Each row of a before or after table is a point. The points were changed in one or more steps. Then noise was added and the rows were shuffled. The steps act on columns, c1 being the first. What was done? A step turns or swaps two columns, mirrors them in a line or flattens them onto one, adds a multiple of one to another, or multiplies or shifts one. Angles are multiples of 10 degrees, from the lower column toward the higher: turns from -170 to 170, lines from 10 to 170 but not 90. Use the fewest steps. Two steps may share a column if one is a turn and the other turns, adds or multiplies; they go together, in the order done. Otherwise the lowest column goes first.

Before (12 x 3):
[[-34 -12 -16]
 [ 10  -5  -6]
 [-10 -18  15]
 [-29 -21 -14]
 [ 16  -3  -3]
 [ 14 -14   6]
 [ -5   2   9]
 [-18 -10 -20]
 [-29  -5 -15]
 [  0  -5  11]
 [ -7 -13  19]
 [ 13  -4   0]]
After:
[[ -3  16 -10]
 [-18 -10  44]
 [ -4  10 -17]
 [  0  -7  26]
 [-10 -18 -58]
 [-22 -28 -43]
 [ -4  12  -1]
 [ -3   0  32]
 [-12 -33 -47]
 [ -5 -29 -45]
 [-14  14  17]
 [-14  -8  56]]
Steps: swap c1 and c2; multiply c3 by 3

Before:
[[ -3  10   0  16  20 -16  22  -8]
 [ 25 -11   5 -30 -60  -9  -2 -13]
 [ 20  -9  -2  11 -19  25 -11  15]
 [-12 -26 -18  13  -3 -17  -4  23]
 [  0   8  -5 -20   5 -11   2  13]
 [ 14 -22  20 -19  -7  -7  -3  25]
 [  8 -20 -27 -16   1  -7   3 -10]
 [-10   2  11   9  14   3 -27  -1]
 [ 27  -1  -4   8 -19 -17 -11  -8]
 [  6  -1 -28 -14   9 -11  11   2]]
After (10 x 8):
[[-32 -10  -2   9 -14   2 -10  -5]
 [  4   1  14  11  11   0 -27   4]
 [ -4  -1  -5   9 -23  33 -11  -7]
 [  0 -23 -28 -16  -3   8   5  -2]
 [  5  -2 -29 -10   7   8   9   3]
 [ -4 -23  18 -21   0  18  -1  -1]
 [ -9 -10   4 -30 -56  24  -2 -21]
 [ 14  11   0  16  18   3  23   6]
 [ 19 -26 -19  14   7   5  -3   1]
 [  7   6  -5 -21   9   6   1   3]]
Steps: turn c1 and c6 by 130 degrees; add -0.3 times c7 to c6; flatten c5 and c8 onto the line at 20 degrees

Before, 14 rows:
[[ 17  16 -39  -8  -9   0  -2   2  14 -13  15]
 [ -2 -28   6  15  -4 -19 -12  -5  15   7  -8]
 [ -9  14 -29  -4  10  53  -1  60 -17 -19 -10]
 [  9 -12  15   5  11   9  16  -6   8 -15  -9]
 [ -1 -25  12   7  15 -17  -5   3  15  12 -16]
 [  8   0 -13  15  19  -6   0 -10 -47   2  44]
 [  4  15  -8  21   0 -15  10   5  11 -16  -8]
 [ -3   9 -42  21   9  34 -45 -12  -9   2  -8]
 [ -6  16  -2  18 -46 -13  11 -12  14   5  -2]
 [ -4   4  12 -14  17 -19 -19  -2  -7 -21   5]
 [ -4 -16   2  18  14 -15   4  -3  12 -17  25]
 [ -5 -50 -13  14   7  -4  -7  -9  15 -17   5]
 [ 16 -33   8  23  10  10 -24  22  -9 -15  -3]
 [  0  13  16   7  17   7 -28  -8  12  10   7]]
After (14 x 11):
[[  5 -14   2   5  18  23  12  -5  -7 -16  32]
 [ -2 -27   3  13  -1  20  15  -3   8   3   5]
 [ 13  12  14  -7  20   5  20  -6  23   9  19]
 [  3 -53 -12   0  13  16  15 -11   3 -19  16]
 [ 20 -31   8 -12   1  17  -3  20  25 -15  -5]
 [-35  15   0   4 -46  20   8 -13 -17   5   6]
 [  3  10 -33 -34  16 -24 -14  61   7 -19 -22]
 [  7 -26  13  11  17  14  17   4  -4  13 -10]
 [  3  11 -46 -27  14   7   9 -11  44   0   1]
 [ 10   1  11  17  22  -5  -1  -4  23 -21   6]
 [  3  13 -15   2  -3  22   8   3  -9 -16  -4]
 [  9  19 -38   3 -19 -12  14   0  -5 -13  26]
 [ 19  -3 -15   2  18  17 -45 -13  18   2  11]
 [ 14 -14  15  -9   8   4  -1  -9 -18 -16  -4]]
Steps: multiply c5 by 1.3; turn c1 and c5 by -30 degrees; turn c4 and c6 by 110 degrees; multiply c4 by 0.7; turn c7 and c9 by -110 degrees; add 0.7 times c7 to c11

Before:
[[-32  13 -20  25   9  16  -6  -1   4 -23  11   5   1  -9   5   1 -13 -13]
 [-15  21  16  13 -19   0 -24  27 -13   9  22 -13  10  24  -3 -19 -14  -4]
 [ 35  22  -7 -24 -12 -15   9 -28  22   7 -24  51   0 -41  21  -1  -1 -25]
 [-26  14  11  44 -25  10  -3  15  13   9  28 -17  27   5  -1   7  13   1]
 [-18   9  -8  18  -6  32   6   8  20  -1  -1   7  13  35  11  19 -19  -1]
 [-16 -21  -7  20  -7   5   4  -1  12  12 -31  34 -10 -17  28   0 -14 -11]
 [-29   8  10  -2 -22   6   2  10 -16  -3  -2 -12  22   5 -31   7  11  -5]
 [  2  -3  12 -11  -9 -17   2 -23  32   0  -6  25 -31  -8  20  15  -2 -36]
 [ 41  29  -9 -24  -3 -27  33 -24 -10  32 -12  16 -41 -36   0  -1  21  -6]
 [-21 -19  -6   7 -15  14 -13  19  25  -1  35   0  14  15 -15  -8  -8  15]
 [  6  49  -8  -8 -14 -23 -18 -43 -13  43 -21  14 -20 -27 -26  14  18  13]
 [  6  19  10  -6   4  26  -9  -5  18   6 -24  30 -26 -30  11   5  19  -8]
 [-16  18  10  14 -10  -9  -4 -11 -18   8  23   3  17  34 -20 -27  36  11]]
After (13 x 18):
[[  8  29  -2   1 -14 -17 -18  44  41  43 -22  27 -19 -29  -4  15  20  -7]
 [ 35 -13  -7 -19 -13 -12   9  30  28   6 -24  59   0 -41  24   0  -1 -45]
 [-15  24   2  16 -10  -3  -4  14  11   8  22   6  16  36 -16 -26  37  -8]
 [  1 -32 -14  -7  -8  -8   3  28   8  -1  -5  27 -32  -4  20  15  -1 -56]
 [-17 -16  20  25  -7 -15   6 -30  15   0   0  11  14  30  10  19 -20 -21]
 [-29  18  -8  -4 -21   4   3 -10   2  -3  -1 -12  22   7 -33   4  12 -25]
 [-15  20  -6   2 -19  21 -25 -17  16   8  22  -9  10  28   1 -19 -15 -22]
 [ 42  20  -4 -24  -3   0  34  36  23  33 -11  23 -42 -37  16  -1  22 -25]
 [  5 -11 -19   4   4 -22  -7 -16  24   6 -24  37 -26 -24  16   5  19 -28]
 [-27  -7  -9  41 -25   6  -3 -18  18  10  28 -11  26  10   2   7  13 -19]
 [-15 -17   1  22  -7  -4   4  -3 -15  12 -32  30 -10 -17  34   0 -14 -31]
 [-22 -31  11   4 -14   5 -12 -22  -9  -2  36  -2  15  12 -16  -9  -7  -5]
 [-32   1  15  31   9 -10  -7 -12  14 -24  11   9   1 -15  -6   1 -13 -33]]
Steps: turn c2 and c9 by 70 degrees; add 0.3 times c9 to c12; mirror c3 and c14 in the line at 80 degrees; turn c6 and c8 by -130 degrees; add -0.5 times c6 to c4; add 0.5 times c10 to c15; shift c18 by -20
